Rows are points. Examples show where two turns around zero, p and q, send a point. Where does a point land after both, in the order given? Backwards means that the second turn is done in reverse. Each puzzle has new turns, and all numbers are rounded.

Turn p:
[0.65 0.11] -> [-0.42 -0.51]
[-0.32 -0.20] -> [0.11 0.36]
[-0.32  0.09] -> [0.30 0.14]
Turn q:
[ 0.05 -0.21] -> [-0.10 -0.19]
[-0.16  0.51] -> [0.21 0.49]
[-0.14  0.01] -> [-0.10  0.10]
[0.15 0.45] -> [0.41 0.24]
[ 0.09 -0.76] -> [-0.43 -0.64]
Where do these land?
p, then q: [-0.62 -0.16] -> [0.62 0.16]
p, then q: [0.40 0.26] -> [-0.40 -0.26]
q, then p: [ 0.22 -0.09] -> [-0.22  0.09]

Turn p:
[-0.04 -0.03 -0.57] -> [-0.52  0.22 -0.07]
[ 0.18 -0.22  0.30] -> [ 0.18 -0.26  0.27]
[0.17 0.35 0.68] -> [ 0.64 -0.40 -0.23]
[-0.50 -0.39 -0.17] -> [-0.06  0.55  0.36]
[ 0.19  0.29 -0.24] -> [-0.24 -0.12 -0.33]
Turn q:
[0.77 0.28 0.47] -> [-0.01  0.46 -0.83]
[-0.32  0.02 -0.38] -> [-0.13 -0.37  0.30]
[-0.41 -0.05  0.01] -> [-0.08  0.02  0.40]
[-0.03 -0.26 -0.09] -> [ 0.24 -0.09  0.11]
Where do these land?
p, then q: [0.10 0.24 0.02] -> [ 0.11 -0.24  0.01]
p, then q: [-0.40  0.24  0.73] -> [ 0.14 -0.12 -0.85]
p, then q: [ 0.44  0.27 -0.35] -> [ 0.16 -0.33  0.51]
q, then p: [ 0.15 -0.30 -0.07] -> [-0.16 -0.29  0.06]
q, then p backwards: [-0.30 -0.46 -0.33] -> [ 0.20 -0.36  0.49]

Turn p:
[-0.45 -0.62  0.01 -0.53] -> [ 0.31  0.50  0.46 -0.56]
[ 0.12  0.29 -0.19  0.43] -> [ 0.06 -0.28 -0.21  0.44]
[-0.02  0.03  0.46  0.27] -> [-0.30  0.32 -0.18  0.24]
[ 0.57  0.08 -0.56 -0.10] -> [ 0.24 -0.67 -0.30 -0.25]
[-0.22  0.21  0.29 -0.08] -> [-0.31  0.13  0.24  0.11]
Turn q:
[-0.06 -0.35  0.27 -0.19] -> [0.20 0.17 0.37 0.17]
[ 0.17  0.08  0.14 -0.49] -> [ 0.33  0.25 -0.18  0.29]
[0.12 0.14 0.12 0.20] -> [-0.23 -0.10 -0.06  0.14]
[ 0.63  0.08 -0.40 -0.10] -> [ 0.33 -0.50 -0.43  0.15]
[-0.87  0.05 -0.13  0.57] -> [-0.62  0.19  0.31 -0.76]
Where do these land?
p, then q: [0.34 0.39 0.25 0.09] -> [-0.02  0.05  0.26 -0.52]
q, then p: [-0.61  0.05  0.26  0.11] -> [-0.44 -0.01  0.49  0.15]
p, then q: [ 0.07 -0.46 -0.33  0.37] -> [ 0.16 -0.52 -0.38  0.15]
p, then q: [-0.42 -0.24  0.39  0.13] -> [-0.45  0.18 -0.40  0.08]
p, then q: [-0.17  0.24 -0.56 -0.45] -> [0.25 0.06 0.50 0.53]
q, then p: [ 0.40 -0.01 -0.54 -0.28] -> [ 0.36 -0.26 -0.41 -0.41]
p, then q: [0.40 0.03 0.52 0.04] -> [ 0.04  0.22 -0.15 -0.60]

Turn p:
[-0.04  0.46  0.01  0.39 -0.02 -0.40] -> [-0.32 -0.21 -0.03 -0.45  0.32 -0.27]
[-0.02  0.21  0.26 -0.19 -0.02  0.04] -> [-0.15  0.34 -0.03 -0.05  0.07  0.05]
[ 0.17  0.49 -0.68  0.06 -0.22 -0.14] -> [-0.01 -0.16 -0.11 -0.31 -0.29 -0.76]
[ 0.60 -0.23 -0.27  0.03 -0.50 -0.11] -> [-0.27 -0.38 -0.40  0.34 -0.45 -0.22]
[-0.17 -0.28  0.25 -0.06 -0.07  0.48] -> [0.24 0.23 0.02 0.47 0.19 0.19]
[ 0.20  0.62 -0.22 -0.17  0.07 -0.56] -> [-0.39  0.05 -0.04 -0.70 -0.28 -0.32]
[-0.04 -0.39 -0.09 -0.14  0.56  0.16] -> [ 0.31 -0.05  0.48  0.08 -0.22  0.37]
[-0.71 -0.99  0.46 -0.32 -0.06  0.20] -> [ 0.72  0.16 -0.31  0.39  0.25  0.99]
[0.01 0.10 0.27 0.38 0.27 0.34] -> [-0.11  0.02  0.43  0.22  0.40 -0.02]
Turn q:
[-0.21 -0.20 -0.52 -0.07 -0.34  0.07] -> [-0.07  0.03  0.11  0.53  0.04 -0.43]
[ 0.20  0.22 -0.16  0.12 -0.17  0.48] -> [-0.46  0.00 -0.01 -0.09  0.36 -0.20]
[-0.15 -0.29 -0.53  0.27 -0.27 -0.04] -> [-0.24  0.11  0.28  0.58 -0.12 -0.20]
[-0.16  0.32  0.58 -0.18 -0.12 -0.01] -> [ 0.13  0.09 -0.57 -0.39 -0.11  0.01]
[ 0.67 -0.14  0.62 -0.46  0.64 -0.13] -> [ 0.57 -0.40 -0.04 -0.50  0.41  0.77]
[ 0.06 -0.47 -0.08  0.05  0.45  0.35] -> [-0.12 -0.65  0.29  0.08  0.02  0.17]
[-0.22  0.38 -0.41  0.00 -0.01  0.16] -> [-0.14  0.13  0.21 -0.13  0.01 -0.54]
[-0.18  0.18  0.49  0.27 -0.18 -0.89] -> [ 0.32  0.69 -0.26 -0.07 -0.60  0.43]
Where do these land?
p, then q backwards: [ 0.47  0.14 -0.46  0.34 -0.27  0.38] -> [-0.58 -0.20 -0.52 -0.13 -0.17  0.31]
p, then q backwards: [-0.23 -0.04  0.20 -0.71 -0.12 -0.17] -> [ 0.04  0.27  0.52  0.17 -0.21 -0.48]
p, then q: [ 0.26 -0.04  0.17  0.39 -0.21 -0.06] -> [-0.04 -0.21  0.19  0.18 -0.43  0.00]
q, then p: [-0.09 -0.48  0.38 -0.48  0.46 -0.10] -> [-0.05 -0.30  0.01  0.71 -0.47  0.14]
p, then q: [-0.89 -0.19  0.01 -0.28 -0.09 -0.05] -> [ 0.01 -0.09  0.39 -0.30  0.81  0.00]
p, then q: [ 0.10 -0.01 -0.34  0.23  0.04 -0.42] -> [ 0.31 -0.20 -0.12  0.45  0.03  0.04]
q, then p backwards: [0.38 0.62 0.05 0.50 0.18 0.42] -> [ 0.08  0.64  0.44  0.06  0.32 -0.53]
